Each row of a before or after table is a point. One or more steps were done to the points. Then noise was added and the rows were shuffled. The steps act on how far a point lies along the listed directions, d1 being the first. Write out the steps. A step turns or swaps two directions, mirrors them in a line or flattens them onto one, adds a multiple of one to another, or multiplies one. Angles are multiples of 10 degrees, from the lower direction toward the higher: turns from -170 to 170, lines from 10 to 170 but not 90. Use the fewest steps. Two steps may share a direction if one is a turn and the other turns, adds or multiplies; they go together, in the order done. Otherwise the lowest direction goes first.

Directions:
(1): [-53  28 -24]
(2): [-19  15  60]
(3): [-32 -56   4]
Before (12 x 3)
[[ 60  12 -32]
 [-38  -4   2]
 [ -9  -8 -45]
 [  4   2  -1]
 [-20  -6 -32]
 [-25  -5 -29]
 [ 24  16 -32]
 [ -8  26   4]
 [  7 -25  28]
 [-28  -3   2]
 [ 13 -19  -2]
 [-22  13  -8]]
After (12 x 3)
[[-16 -38 -12]
 [-20 -55 -18]
 [-16 -11  21]
 [ -1  -3  -2]
 [  8  -1 -20]
 [-24 -26  22]
 [  8  24  11]
 [ -8  -3  12]
 [-14  -7  20]
 [  4  15  10]
 [  4  21  13]
 [  0   1  -2]]
Steps: multiply d1 by 0; turn d2 and d3 by -110 degrees

Directions:
(1): [-18 -55  18   3 -30  -1]
(2): [-40  35  33  13 -19 -12]
(3): [ -4 -10 -11  60  21 -19]
(4): [-38 -10 -21 -28  27 -34]
(5): [-23   8 -50   9 -31  22]
(6): [-27  -7  13   2  35  50]
Before (13 x 6)
[[ -5   6   6  -1 -14 -12]
 [ -2   6  14 -18   0  -7]
 [ -2 -17  17   1 -11  -4]
 [  5  -4 -20   6  -5  -5]
 [  6  10   2   1   7   5]
 [-10   9 -12 -16  -3 -12]
 [-14   2  -5  -6   6  -9]
 [ 10   1  -9  -8   3 -15]
 [ -6 -13   7  -6  -4  -2]
 [  6 -11   1 -10  -8  -4]
 [ 16 -13   8  -4 -16   2]
 [  2 -22   9  -9  -5   0]
 [  8   7  -2   7  -1  -5]]
After (13 x 6)
[[-11 -59  29   7 -29  -3]
 [ 14  16  -8   7   9  -6]
 [  2  10  17 -13  -2  -2]
 [ -7  30  -4 -16  -7  -9]
 [  0   0 -18  -3  -5 -10]
 [  7  19  -5 -17   6 -17]
 [  6 -45   9  -7 -21  -4]
 [ -4 -27   9 -15 -17  -7]
 [-14  13   3  -4  -3  -4]
 [-15 -56  23 -13 -23  -3]
 [-16 -36  19  -5 -20  -1]
 [  2  -3  10  10 -17  -9]
 [ 13  27  -8   0  20   5]]
Steps: multiply d1 by 3; turn d2 and d4 by -50 degrees; add -0.7 times d4 to d3; turn d5 and d6 by -10 degrees

Directions:
(1): [-46 -25  15  34  -6  10   4   2 -16  39 -22]
(2): [ 26 -27  13  12 -25  -4  45 -16   5 -25 -34]
(3): [-42  -6 -22 -25 -21  -1 -20  11  -4 -43 -29]
(4): [ -2 -13  23  46   6 -16 -36   0  30 -32  11]
(5): [ 12 -35  43 -35 -22  -5 -17  29  -9   8  14]
(6): [ -1   3   0   8   1  60  16  41  26 -11   7]
Before (11 x 11)
[[ 24   1   7 -19 -12   2  10   7  10   0  10]
 [  8 -13   9   4  -3  12 -16  11  32 -28   4]
 [  7  11  -2  -1  14  -2 -28  11   5  18  29]
 [ 11 -12  12  -2 -11   4   9  -5   0 -12   0]
 [ 26   7   6  -5   6   2  -4   6  12  -6  13]
 [  2  -6   2 -22 -15   1  -5   8   6 -34 -11]
 [ 23   5   0  -9   6 -15  15  -5  -2  -7   5]
 [ 18 -21  12  16  -9   3   0   3   4 -15  -9]
 [  0   2  -7 -11   0  -2   1   8   1  -4 -10]
 [-12  -7   0 -12  -2  -8  -4   1  -6   2  -6]
 [-12  -6  -6   4  -5  13  17   9  13 -27 -18]]
After (11 x 11)
[[ 29  12   0   8  11  -5  -4  -5  19 -19  11]
 [ -6  11  -5   6   8  15  -8   0   6  -7  16]
 [  4  -9   9  57  12 -10 -42  -8  60 -59   8]
 [-16   1 -11 -14   1  -3  -1  -3 -10   8  -9]
 [ 19  16  -6 -25  14  -1   6  11  -3   1  20]
 [  1   6 -14 -19   2   2   7   7  -3   2 -13]
 [ 28  -5   5  22  -2 -36  -3 -26   9  -6   1]
 [ -8  17 -19 -10   3   5 -16   4  13 -35  -2]
 [ 17  29 -25 -17   3   7  17  -5   6   6  10]
 [-16  -6  -2   3  -1  19   4  23  19 -25  -6]
 [ -2  -2   3  44  14   9 -36  10  24 -21  13]]
Steps: multiply d1 by 1.3; turn d5 and d6 by 150 degrees; turn d2 and d6 by 130 degrees; multiply d4 by 3
